Each row of a before or after table is a point. One or more steps were done to the points. Then noise was added and the rows were shuffled. The steps act on how far a point lies along the listed directions, d1 being the first. Name the steps. A step turns or swaps two directions, mirrors them in a line or flattens them onto one, adds a multiple of one to another, or multiplies one. Angles are multiples of 10 degrees, from the lower direction toward the higher: turns from -170 to 170, lines from 10 to 170 but not 90. Use the fewest steps. Two steps may share a direction if one is a turn and the other turns, adds or multiplies; they go together, in the order done. Otherwise the lowest direction goes first.

Directions:
(1): [-37 -26]
(2): [ 26 -37]
Before:
[[ 18 -36]
 [ 10  -1]
 [ 13 -60]
 [  0  22]
 [ -6   7]
 [-15 -49]
 [  8   2]
 [ 18 -56]
 [-12 -55]
 [  3 -50]
 [-10  20]
 [-13  14]
 [ 23 -19]]
After, 13 rows:
[[ 18   7]
 [ -6   6]
 [-36 -48]
 [-21 -41]
 [  5   5]
 [-39 -48]
 [  9  23]
 [ -4 -53]
 [-30 -27]
 [-11   4]
 [ 15  15]
 [ -7 -56]
 [-30 -10]]
Steps: swap d1 and d2

Directions:
(1): [ 51   1  26 -28]
(2): [  1 -45  33  31]
Before:
[[-58 -27   3  52]
 [ 29  27 -24 -36]
 [-39 -14   6  46]
 [ 35  25   2  -9]
 [-22 -20 -13  10]
 [ 22  60 -30 -18]
 [-15   7 -21  10]
 [-40 -13 -10  15]
 [  9  31 -26 -39]]
After (9 x 4):
[[-31  -9  -5  14]
 [-37 -28  15  34]
 [-18  24 -41 -26]
 [  1  29 -38 -23]
 [-17 -21  -7   7]
 [ 21  26  -6  -5]
 [-21  -9  11  39]
 [-18   8 -23  14]
 [-16  61 -47   9]]
Steps: add 0.7 times d2 to d1

Directions:
(1): [ -1  16  10  -8  28 -58]
(2): [ 11  60 -23   2 -19   2]
Before:
[[ -2  10  -1  11 -10   8]
 [ -4 -36  20   4  13 -22]
 [ -9 -20  16 -10  25 -34]
 [-12  -3   2   7   9  -5]
 [  6   2  18   6  17 -23]
 [ -3  14   0   3  -5  -3]
 [ -5 -24   9 -17  13 -22]
 [  0  13  -3   7  -4   2]
 [ -6 -11  11  -3  22 -18]
 [ -1  28 -23   2 -45  60]
 [  1  28  -7   4 -23  32]
 [ -5 -19  25   2  17  -8]
 [ -7 -34   7  -1  27 -24]
 [  8  -2  14  -4  10 -23]]
After (14 x 6):
[[ -4  -7   2  -4  -1   3]
 [ -2 -15  -1 -13  -4   3]
 [ -5  -4   2   1   6   5]
 [ -2 -27   7   8  -4   6]
 [ -3 -24  -6   4   6   8]
 [-12  -1   0   8   4   3]
 [ -9   9   0  -7  -5  -2]
 [ -4 -13  17   5   4  11]
 [ -4  14   1   3  -3  -5]
 [  0  11  -1   5   1  -5]
 [ 10   5   5  -1  -4  -2]
 [ -2   6   3  10  -2  -3]
 [ -3  17   5  -2   1  -3]
 [  8   9   8   8   2  -1]]
Steps: flatten d1 and d2 onto the line at 60 degrees

Directions:
(1): [ 14 -40 -26 -18 -30 -32 -41  42]
(2): [ 40  30  31   3  50 -22 -36  20]
(3): [-29 -18 -32   1  39 -26 -33 -51]
Before:
[[  9   1   5   7  13 -30 -19  14]
 [  9  25  21   1   8  23  25  18]
 [  1   4  -6   4  11   0  10  -7]
 [ 18  25  31  11  11  26  34  11]
 [  7  10   5  -2  21  -8  -9  -7]
 [ 21  -7   8  -6  15 -23 -22  20]
 [  3  -8   8  -2  21 -25 -37  -2]
 [  0   9  -6   1  22 -13  -7  -3]
 [  9  12  12   1  -8  13  18  12]
 [ -1  27   3   7  -9  17  18  11]]
After, 10 rows:
[[  7  31   8   7   7   9   6  15]
 [ -6   0 -13  -2  39 -22 -22 -36]
 [  0   4  -6   6   7   2  12  -6]
 [ -8 -12 -18   6  41 -49 -45 -20]
 [  0 -18 -17  -5  56 -49 -52 -23]
 [-15  -1 -20   2  30 -21 -15 -21]
 [ 17  19  17   3  14   2   0   9]
 [ 11  28  16   1  50   0  -5   0]
 [-22 -26 -19  -3  36 -38 -51 -37]
 [ 20  29  26  11  60  -1  -1 -12]]
Steps: multiply d2 by 2.5; turn d2 and d3 by 60 degrees

Directions:
(1): [ 19  40 -10  29  12  36  12 -26  35]
(2): [ 27  33  -2 -46  25  23  -6  25 -25]
(3): [  1 -12 -44  -2   0   6 -60  10  23]
(4): [-42  20  24  32  28  13 -31   8 -26]
(5): [-24   0 -17 -11  55 -29  23  11  30]
Before (11 x 9):
[[ -5 -19  -3  -2 -10 -11  -6   0   3]
 [  5  -6  20   4 -26  -1  11  -6 -28]
 [ 16  -4   8  -5 -21   6  -9  10 -23]
 [  4  17  11   2   4  10  16   0  -3]
 [  8  -3  -5  -1   3  -8  38 -19  34]
 [  6  -4  -2 -29   5 -14  12   8  -5]
 [  7   7 -21 -18  16  -1  -3  -1   9]
 [ 24   2 -14   1 -17  11 -18   0  10]
 [  9   0  -3 -12  -5  -2  -1  -5  -1]
 [  7  20   3   0   2  20   2   1 -10]
 [ 13  -3 -25 -15  -1  -1   0  -5  27]]
After, 11 rows:
[[  1   2  -2  -5  -4   4 -17  -3  -7]
 [  7 -10   7 -12 -26   1  -1   5 -24]
 [ 44   3  -1   4 -60  33 -15 -17 -18]
 [ 36   7  14   5 -47  35 -25   0 -34]
 [  0  12  -2  11   6  14  -6  -7   9]
 [-25   0 -11 -13  40 -19  -4  10   0]
 [  1   9 -20 -23  31  -4  -6  11  14]
 [  6 -13  -3 -14 -15  -9   5   6   0]
 [-30  -3 -12   1  26 -10 -22   8  11]
 [-25 -25 -34  -3  28 -29  -5   1  48]
 [  1  -2  16  20 -31  13 -35   4 -28]]
Steps: mirror d1 and d2 in the line at 110 degrees; turn d3 and d4 by 100 degrees; multiply d5 by 2.5

Directions:
(1): [-54  18  -2  20   2   0  15  -6  12 -28  60]
(2): [  3  -2 -34  37  32 -22   5 -57 -29  -8 -16]
Before, 8 rows:
[[ 45 -11 -26  16  12   0 -17 -26 -25  10 -45]
 [-49  26  -5  28  -8 -16   1 -13  11 -20  32]
 [-17  -9 -26  34  30 -22  16 -44 -12 -20   5]
 [  4  -1 -10   4   0 -14  -4 -16  11   6 -12]
 [-37  17   9  26   7  -1   1   3   4 -16  60]
 [-16   7   9   9   2   4  -9   9   7  -3  12]
 [ 19   3   0  -4  -4  -1  -1  -2   3   9 -12]
 [-25   5  17 -21 -16   5   8  34  32 -14  42]]
After, 8 rows:
[[-28  -5 -19  34  25 -20  17 -37  -6 -23  17]
 [ -9   7  -6  32  20 -10  -5 -18 -14  -3  23]
 [ 10  -6   0 -14  -2  -5  -1   9  11  -1  -4]
 [  5   1  -7   8  -5  11  -7   3  -2  -5   3]
 [ -6   2  -6   4  -1 -10  -1 -10  15   2  -1]
 [ -5   3   3  11   6   0 -11   3  -1  -2   1]
 [ 13   6   4  -5  -9   1   0   5   8   5  -1]
 [-28  20 -15  33   1 -26  -4 -30  -4 -13   4]]
Steps: flatten d1 and d2 onto the line at 50 degrees

Directions:
(1): [-28 -15  25  60  23  20  16  21 -37  21  29  27 -10  25]
(2): [ 30 -14  -4 -17 -10  12  48 -49  14  37  42   1 -36   9]
(3): [ 30 -41 -53  44  11 -17   0 -18   5 -43  14  20  14 -13]
Before, 12 rows:
[[ 19 -11  -9 -18  -6  -3  26 -34   9   4  13  -6 -11   4]
 [-48  16  46  46  16  13  -5  49 -40  25   5   3  -2  25]
 [ 21 -16 -12   8  -2  -5  29 -21  13  -4  12  14 -13  15]
 [ 13  -6   2 -25 -14   7  15 -17  16  14   6   6  -9   0]
 [ 14  10  -6 -27  -8  -6  -2   0  22  -9  -4 -11  -2 -15]
 [ 11   1  11 -17   9  15  26 -28   8  31  29  -4 -27   9]
 [ -2   8  25 -24 -10   5  17   4 -13  28  12  -8 -19  10]
 [-17  -2  24  18   2  22  20   5  -6  33   5   5 -18   9]
 [ -6   7  10   5   3   3  -2  16  -6  10  -3   0   5   5]
 [  5  24  26 -35 -31  13  16 -31  13  36   3 -16 -28   4]
 [ 11  -7  -1  16   6 -14  16 -23  12  -4   4   6  -6  -3]
 [-51  21  38  23   4  -6 -32  60 -42  15 -33  17  19  12]]
After, 12 rows:
[[ 18   6  -9 -27  -9  -3   5  -6  26  -6   5 -11  -6 -14]
 [-41  10  30  49  17   0 -20  53 -35  -1  -6   3  14  15]
 [  1  -6  15  -5  -1   1  17   3 -13  17  17   0 -15  10]
 [ 10   9  12  -8 -26  10  21 -38   8  28  15  -3 -30   6]
 [  7  -6   9   0  18  15  28 -23  -1  28  36   4 -25  11]
 [-20  -7  16  30   5  16  12   9 -11  23   1  11 -10   6]
 [ 11 -12   0  12   3   2  31 -14   6   6  13  15 -16  23]
 [-38  17  15  19   1 -18 -43  57 -31  -7 -44  15  31  -1]
 [ -3   3   4   7   6   1  -3  16  -4   3  -4   3   6   1]
 [  5  -3   8  17   7  -9  17 -19   8   4   3   5  -7   2]
 [ 12 -10   3 -16 -12   9  18 -18  12  17  11  11 -11   2]
 [ 13 -13   0 -11  -3   1  30 -30   1  12  19  -1 -14   9]]
Steps: turn d1 and d2 by -20 degrees; multiply d3 by 0.4
